Each row is a point. To make a cloud, some directions were put in groups of two or more. Within a group, all points are equally far from the middle, so they leave a hole (a ring in 2 directions, a hollow ball in 3). The other directions are filled evenly. Then the cloud was stretched, turned, moved and blurred a little. Count the holes, and give their numbers of directions, smallest first.

Cloud (20 x 3):
[[ 76 -49  73]
 [-45  60 -23]
 [-27  16   7]
 [ 51  21 -38]
 [  1 -29 -31]
 [ 19  -9  19]
 [ 53   2 -29]
 [-26  32 -37]
 [ 22  -2   0]
 [-24  37 -51]
 [ -8  16 -36]
 [-14 -54   6]
 [-31  35  -1]
 [ 40   6 -19]
 [ 42 -38  26]
 [ 15  -6  16]
 [-50  21  43]
 [ -3  32  57]
 [-32  14 -31]
 [ 51  -6 -38]]
Holes: 0

Cloud:
[[ 31 -19  60]
 [-26 -39  -1]
 [ 37  26  47]
 [ 22  12  66]
 [  5 -43  15]
 [ 56 -11 -13]
 [ 36  17 -36]
 [-64  -3 -13]
 [ 57   9 -12]
 [ -4  39 -26]
 [ 52 -26   3]
 [ 45  14  50]
 [ 62  12  11]
 [-50 -26  -5]
 [-65  -3  28]
 [ 60  -3  -7]
 [  1 -43   6]
 [-46  33 -13]
 [  9 -42  -5]
 [ 11  45  -5]]
Holes: 1 (3)

Cloud, 27 rows:
[[-42 -41 -51  33]
 [ -8  19 -39  21]
 [-48  17  23 -30]
 [-25   8 -26  45]
 [-35  42   7  -6]
 [ 32   2 -36 -29]
 [-29 -43  54  19]
 [-58 -32  36  26]
 [ 58 -47 -14 -19]
 [ 28 -30  23 -33]
 [ 34  15  63 -14]
 [  4 -62  27   5]
 [-20 -31  14  60]
 [  7  47  10  29]
 [-20 -49  48   6]
 [ 37  17   2 -21]
 [-61   8  16  42]
 [  8 -26  67  32]
 [-53   4 -18  11]
 [-21 -19   4  64]
 [-20   1 -55  21]
 [-40 -15 -53  -1]
 [-36 -22  -9  56]
 [ 15   1 -60 -21]
 [ 13   3 -58  30]
 [ -3 -38  51  37]
 [-16  -6 -20  59]]
Holes: 1 (3)

Cloud, 31 rows:
[[ 27   4 -75 -45]
 [ 22 -42  46 -50]
 [ 28 -14  39 -61]
 [  1 -26  64 -21]
 [-21 -22 -28  22]
 [-34  10  14 -31]
 [ -5  38 -38 -63]
 [ 49   4  16 -12]
 [  0 -47 -29  25]
 [ 41 -25  24 -64]
 [ -7   9 -49 -80]
 [ -1 -58 -18 -20]
 [ 25  32  12 -31]
 [  8  41 -54  -8]
 [ 14  24 -69  -1]
 [  4  42  -3 -51]
 [ -3  41 -11 -59]
 [-16 -32 -28 -42]
 [ -9  -1  51 -40]
 [-35  -2  -6  11]
 [  8  49 -33 -18]
 [-32   5  28  19]
 [ 13 -48  59 -21]
 [  6  27  11  57]
 [ 28  22  21 -44]
 [ 51 -32 -48  14]
 [-14  21  -8  57]
 [ 11  35  10 -50]
 [-37   4  11   3]
 [ 54 -15  14  29]
 [ 62 -21  -2   1]]
Holes: 2 (2, 2)
